Every row gives one point. The points of each table are mixes of a few directions, plus a little noise. Count the directions of each table, and those that both share. Where both have some left over, give the other angles between the two spaces (their principal angles), to ten degrees, smallest first.
In the rows, 128 means zero.

First (7 x 2):
[[ 67  88]
 [ 89 103]
 [195 171]
 [103 112]
 [138 135]
 [102 111]
 [202 176]]
Second (6 x 2):
[[ 82 199]
 [154  86]
 [112 152]
 [103 166]
 [173  59]
 [143 104]]
Directions: first 1, second 1, shared 0; angles 90

First, 5 rows:
[[134 202 169 101]
 [133  71  98 126]
 [129  91  58 160]
 [105 192 207 142]
 [139  84 108 111]]
Second (5 x 4):
[[ 95 116 175 185]
 [115  91 183 168]
 [180 145 153  71]
 [108 120  29 121]
 [142 169 100  95]]
Directions: first 3, second 3, shared 2; angles 30

First, 9 rows:
[[ 89 155 132  84  88 146]
 [127 143  86 130 113  89]
 [ 11  88  80 103 148 103]
 [ 70 120  91 113 126 103]
 [245 173 174 150 103 152]
 [112  78 153 145 178 150]
 [196 155 124 151 115 112]
 [115 165 137  90  83 147]
 [189  74 173 188 199 148]]
Second:
[[220 161 161 178 163  60]
 [170 132 135 157 147 100]
 [189 137 155 153 136 132]
 [102 119 141  89  90 214]
 [ 58 120 104  93 109 139]
 [ 91  80  92 119 119 189]
 [ 53 142  81 122 150  14]
 [143 133 153 115 108 175]]
Directions: first 3, second 3, shared 2; angles 60

First, 9 rows:
[[ 60 157 109 149 122 122 105 206]
 [194 110 152 106 128 144 150  74]
 [ 44 146  95 156 130 102 100 188]
 [153  91 122 125 144 100 132  42]
 [126 147 136 125 118 146 129 168]
 [185 111 148 109 130 140 147  77]
 [ 42 173 108 153 115 131 102 249]
 [188 100 143 110 135 130 146  53]
 [164 118 140 116 129 135 140  98]]
Second (9 x 8):
[[171 129 117 116 233  54 187  91]
 [149 123 130 121 151 113 143 106]
 [ 87 130 135 139  45 186  78 167]
 [136 130 125 126 153 110 142 123]
 [130 117 139 126  84 161 107 120]
 [123 126 130 130 116 136 123 133]
 [ 75 131 137 142  18 203  63 180]
 [157 112 137 120 123 134 133  91]
 [126 149 105 130 229  53 173 144]]
Directions: first 2, second 2, shared 1; angles 70

First, 7 rows:
[[126 150  75 119 140 107 128 136 167]
 [160  91 233 108  67 157 109  95 125]
 [115  68 169 120  95 153 103  79 158]
 [136 146 107 119 129 115 128 136 147]
 [111 170  63 153 182 108 155 170  92]
 [131 142 149 147 144 133 147 152  65]
 [116 129  99 130 139 122 127 127 143]]
Second:
[[ 98 100 155  36 249  24 104 213 178]
 [124 110 117 156 129 157 104 126 133]
 [134 137 124 142 101 148 138 109 115]
 [137 135 130 105 102 155 138 107  94]
 [130 129 134  96 124 136 133 123 109]
 [134 137 113 197  95 146 132 108 140]
 [137 155 129 149 103 110 157 116 130]
 [127 120 122 142 123 146 118 124 127]]
Directions: first 3, second 3, shared 0; angles 50, 60, 90

First, 10 rows:
[[140 123 126 139 136 131 119 126 127 128 120]
 [136 117  73 186 128  50  91 132 157  78 106]
 [ 76 122 227  32 126 207 227 102 105 156 231]
 [120 124 150 111 130 146 148 121 124 132 150]
 [122 116  84 174 124  49 107 128 159  74 124]
 [135 135 134 119 129 150 125 133 118 146 117]
 [113 114 176  95 136 169 170 109 118 135 179]
 [148 117 143 132 144 161 125 121 118 140 126]
 [113 193  59 121  79  68  87 175 133 149  48]
 [178 119 109 171 151 146  82 132 120 139  79]]
Second:
[[147 130 107 150 131 121 102 135 129 129  99]
 [144 129 111 146 131 122 106 133 129 129 104]
 [ 71 122 189  61 117 150 207 108 126 124 217]
 [ 51 121 212  37 113 157 236 101 126 123 249]
 [150 130 104 154 132 120  97 136 129 129  93]
 [134 128 122 135 129 126 120 130 128 129 118]
 [170 132  83 178 136 112  70 142 130 131  63]
 [177 133  75 185 137 110  60 145 130 131  52]
 [109 126 148 105 124 135 155 122 127 126 157]]
Directions: first 3, second 1, shared 1

First:
[[138 128 111 102 131 112 122 137  91 118 131 141 110 139]
 [ 96 128 181 209 118 181 148  96 242 157 118  88 186  98]
 [151 129  91  71 136  90 115 151  47 108 137 157  86 151]
 [119 129 143 151 125 142 133 119 158 136 125 117 144 120]
 [127 128 130 131 128 130 128 127 133 130 128 126 131 128]
 [111 128 155 167 123 154 138 114 182 143 121 109 156 113]
 [149 129  93  76 135  94 116 149  55 109 135 154  91 148]
 [132 128 122 118 130 121 125 131 115 124 129 134 120 130]]
Second, 8 rows:
[[162 129  72  43 139  72 108 162   7  99 139 172  66 161]
 [118 127 145 154 124 144 134 118 163 137 124 116 146 119]
 [124 127 137 141 126 136 131 123 146 132 126 121 137 123]
 [105 127 166 184 121 164 141 105 207 147 120  99 169 107]
 [122 128 138 145 126 138 132 122 151 134 126 120 141 123]
 [148 127  95  77 134  95 116 148  58 111 134 153  93 147]
 [133 128 120 116 129 120 125 133 111 123 130 134 119 133]
 [113 127 151 165 123 153 137 114 180 140 123 109 155 115]]
Directions: first 1, second 1, shared 1

First (10 x 18):
[[153  41  94  84  72 109 150 121 105 125 130 131 157 128 177 143  96 130]
 [130 131  77 120 136  88 203  95 148 111 166 119  82 115 108 137  96  79]
 [138  44 123 158 145 155 129 141 109 128  84  75 175 132 190 142 107 130]
 [108 199 136 163 178 130 138 122 153 124 138 119  88 124  81 119 142 108]
 [113 249 173 173 201 131 120 122 160 130 141 142  80 119  60 123 158 117]
 [ 96  76  95 117  81 156  98 153 114 128 108 100 152 149 148  94 138 147]
 [115 175 153 164 172 144 114 133 141 130 119 119 115 128 104 124 145 127]
 [143 126 120 102 108 105 146 115 127 126 147 151 121 122 126 137 117 123]
 [119 136 128 100  89 129 102 136 123 133 136 152 130 136 119 112 144 147]
 [166 104 182 101  98 133  78 141  99 146 109 172 180 128 166 150 136 174]]
Second:
[[125  56 156 157 101  90 184 114 116 190 133  64 132  92 134 146 126  85]
 [117 248 130 142 152 155 125 152 116 167 128 141  95 185  98 104 164 120]
 [133  75 144 104 107  91 144 132 143 126 147 120 138 143 132 141 138 119]
 [170 102  80  83 108 130 159 138  95 128 122 139 149 191 189 138 105 119]
 [105 187  78  99  77 176  68 112 102 114 120 162 112 105 105  54 137 153]
 [134 195 155 191 214 157 123 116 135 123 106 117 112 103 113 136 124 118]
 [100 116 156 147 124 115 115 128 150 130 136 121 122  91  98 133 137 138]
 [127 123 131 128 134 128 118 124 136 112 128 133 130 118 125 129 126 135]
 [126 109  76  90 114 162  61 122 136  40 115 188 150  97 146 119  90 193]
 [158  90 160 132 160 103 149 100 143 110 133 101 134 117 134 134 133  93]
 [114 108 142 135 118 100 162 169 134 168 140 122 133 167 135 175 128 134]]
Directions: first 4, second 6, shared 2; angles 70, 70

First:
[[174 148  93 133  87 126 228 125 169 129  98 115 104 159 145 198 109 113
  163  98]
 [143 118 194  88 143  79  93  89 133  80  71 188 159 115 160 137 143 163
  193 151]
 [183 149 121  82  87  75 232 119 154  80  44 180 132 153 159 225 119 130
  201  99]
 [ 96  85 125 153 189 113  32 153 139 140 149 110 141  97 129  63 164 123
   64 161]
 [ 56 120 185  96 166 135   7 133  36 116 171 170 170  89  90  41 143 155
   89 159]
 [168 135  76 155 102 132 211 137 183 145 113  92  96 155 144 181 116 102
  135 103]
 [ 70 137 154 134 137 186  58 127  55 156 204 114 133 112  82  55 117 137
   87 140]
 [ 99 120 133  93 149  94  92 156  87 102 118 170 159 108 116 109 146 132
   99 134]
 [158 136  77 149 104 132 202 142 168 142 118  97 101 151 136 173 117 104
  126 104]
 [150 139 108 147 106 147 175 121 154 144 130 102 106 146 133 155 113 118
  141 114]
 [109 123 143 177 140 189  77 106 132 175 191  71 107 124 115  73 119 130
  110 145]]
Second, 11 rows:
[[ 82 160 134 123 157 146 149  92 143 184 149 120 127  92 217  77  80 157
  175 134]
 [ 93  89 111 127 138  88 200  94 122  38 192  86  38  69 119 198 113 174
  149 122]
 [126 159 100 120  93 124 196 147 147 155 125 147 161 126 158  76  98 162
  140 176]
 [179  98 165 130 143 152  59 195  56  79  87 137 136 193  33 185 152  74
   74 108]
 [182 106 133 138 105 126  48 150 132 121  86 147 159 178  52 156 202  67
   77 104]
 [ 96 152  97 121 107 114 218 115 155 141 156 126 124  91 183  88  85 183
  163 167]
 [ 97 104 119 131 142 101 147  77 145  91 173  97  67  81 140 168 133 150
  150 106]
 [114 176 120 124 119 145 147 123 157 209 116 148 178 125 199  45  98 144
  153 155]
 [155 118 185 132 177 174  21 161  67 135  88 132 141 179  88 153 141  65
   99  88]
 [128 147 105 127  99 117 155 121 165 158 126 141 153 121 151  92 130 143
  136 149]
 [158  99 138 135 128 124  69 135 118 100 112 128 124 153  69 173 177  88
   95 100]]
Directions: first 4, second 4, shared 0; angles 50, 60, 70, 90

First, 11 rows:
[[ 56 177 145 151 158 160 172 110 107 157 140 118 130 141  88  95 136 118
  136 106 150 141 113 131]
 [109  88 113 146 160 126 138 102 130 142 120 112 135 138  91 154  92 124
  155  96 177 185 112  85]
 [104 129 148 130 146 153 143 160 117 158 152 137 124 157 110  84 100 144
  123 112 173 155 138 133]
 [101  93 112 158 152 130 150 114 128 159 131 118 126 143  78 129  74 138
  144 120 185 168 126 100]
 [163 132 143 111  98 120  94 145 110 100 115 132 115 122 181 126 172 128
  124 128  70 135 123 175]
 [164 157 129 104  98 113 111 153 146 116 126 150 116 119 166 128 171 135
  119 155  98  75 143 155]
 [141 119 122 117 133 122 120 117 137 112 119 124 139 118 135 150 131 119
  131 120 122 126 122 107]
 [152 132 104 138  98  96 121 123 141 126 109 136 106 120 138 152 154 140
  142 159 109 108 132 153]
 [177 149 135  82 113 115 100 146 156  94 121 148 136 113 177 151 175 119
  121 131  98  82 136 120]
 [147 139 139 114 100 132 109 135 113 100 129 126 131 107 166 115 148 118
  100 148  63  91 133 159]
 [ 90  92 116 157 153 144 152 103 123 147 143 106 145 128  75 121  54 126
  118 128 162 141 130  90]]
Second:
[[152 123 127 105 137 118 114 133 148 115 120 136 135 129 142 155 143 124
  139 111 141 134 126 102]
 [101 164 139 140 124 141 146 131 113 144 135 130 119 133 122  98 144 130
  124 134 120 118 128 158]
 [170 137 131  79 146 110 105 141 168 106 113 149 138 133 157 174 173 118
  154  90 157 137 122  83]
 [139 118 125 121 130 123 121 128 135 122 124 129 132 127 131 140 127 127
  131 123 133 132 127 116]
 [ 91 249 166 107 137 148 157 152 128 149 132 158 111 150 143  90 231 124
  145 103 136 106 119 167]
 [ 75 207 153 145 122 153 163 136 102 157 141 135 109 140 119  71 171 132
  123 136 115 107 126 185]
 [172  42 101 124 129 107  97 116 144 103 119 114 145 113 129 174  69 126
  126 131 134 148 132  81]
 [104 106 121 164 114 138 140 116 101 140 138 109 123 122 106 102  83 135
  108 158 107 125 133 154]
 [144  56 105 147 119 119 115 112 122 119 128 107 137 114 115 143  60 131
  114 149 118 139 134 112]
 [166  73 111 115 132 110 103 122 146 108 119 123 141 120 135 168  98 125
  132 122 138 143 129  87]
 [ 95 135 130 160 116 142 147 122 100 146 139 116 119 127 109  91 107 135
  112 153 108 119 131 164]]
Directions: first 6, second 2, shared 2

First, 10 rows:
[[135 101  89 129 149 146 109 158 143 114  92 143  62  90 142 183 175 115
  150 116 164  88 137 128 113 134 154 102  87 145 118 143]
 [168 131 146 132 148 127 137 129 137 131 111 107 108 118 136 176 134 148
  127 114 116 108 139 125 136 137 141 112 116 125 142 150]
 [ 91 145 142 124  97 116 134 105 110 136 167 135 192 163 111  51  89 122
  112 148 112 173 113 131 133 117  99 160 167 119 124  99]
 [ 44 118  86 119  89 134 106 130 111 121 160 173 161 144 112  35 121  85
  132 156 158 165 105 134 109 110 102 159 148 137  96  84]
 [163 141 160 131 138 120 144 117 130 136 126 103 135 134 130 152 115 152
  119 119 102 125 135 125 142 134 131 123 133 119 146 142]
 [193 127 147 135 164 130 138 137 146 129  92  99  81 103 145 216 149 156
  133 103 118  87 148 124 137 143 155  96  99 126 149 166]
 [ 95 129 118 125 109 127 123 124 119 127 146 143 151 140 119  84 118 113
  126 141 134 149 118 130 123 121 114 144 142 129 117 109]
 [184 146 173 133 147 117 152 114 133 138 120  90 131 132 133 172 114 164
  116 113  92 118 140 124 148 138 135 117 130 115 155 153]
 [ 87 116  97 124 113 135 112 136 123 121 136 155 130 127 123  93 135 102
  135 140 152 138 118 131 115 120 122 137 129 137 109 109]
 [119 126 122 127 125 129 125 129 127 127 130 133 129 128 127 120 129 123
  129 131 132 130 126 128 126 126 126 130 129 129 124 124]]
Second:
[[104 102  80 127 133 146 103 155 135 114 109 156  84 100 135 141 167 102
  148 127 171 106 128 129 109 126 141 116 101 146 108 125]
 [103 101  79 125 132 145 104 156 135 113 109 157  83  99 135 141 167 100
  149 129 170 106 127 130 107 127 140 115 100 146 107 125]
 [116 117 107 127 129 135 118 141 132 121 120 140 109 117 130 135 145 116
  136 128 146 118 129 129 120 127 134 123 116 135 118 128]
 [117 116 107 128 130 135 118 140 132 123 119 140 107 117 131 133 145 115
  137 127 147 118 129 129 119 127 133 122 116 135 120 127]
 [110 108  91 126 132 141 111 147 132 116 113 150  94 108 132 139 157 107
  143 127 158 112 128 129 112 127 138 121 108 141 113 126]
 [127 127 127 128 128 128 128 127 128 128 127 129 127 127 128 127 128 128
  128 129 128 128 128 129 128 129 128 128 128 129 127 129]
 [134 136 142 129 127 123 134 121 126 131 133 121 139 136 126 124 118 135
  122 128 118 134 129 127 133 128 124 131 137 124 133 127]
 [141 142 155 128 126 119 142 114 124 136 138 113 153 142 125 120 108 143
  117 128 107 140 129 127 139 129 121 134 142 119 140 130]
 [188 194 249 134 118  85 189  61 109 164 176  57 241 197 112  94  32 196
   77 129  24 182 129 124 178 132  95 157 197  85 179 133]
 [137 137 146 129 127 122 136 119 126 133 135 118 144 137 126 123 115 138
  120 129 112 135 127 127 136 129 122 131 137 122 135 129]]
Directions: first 2, second 1, shared 1
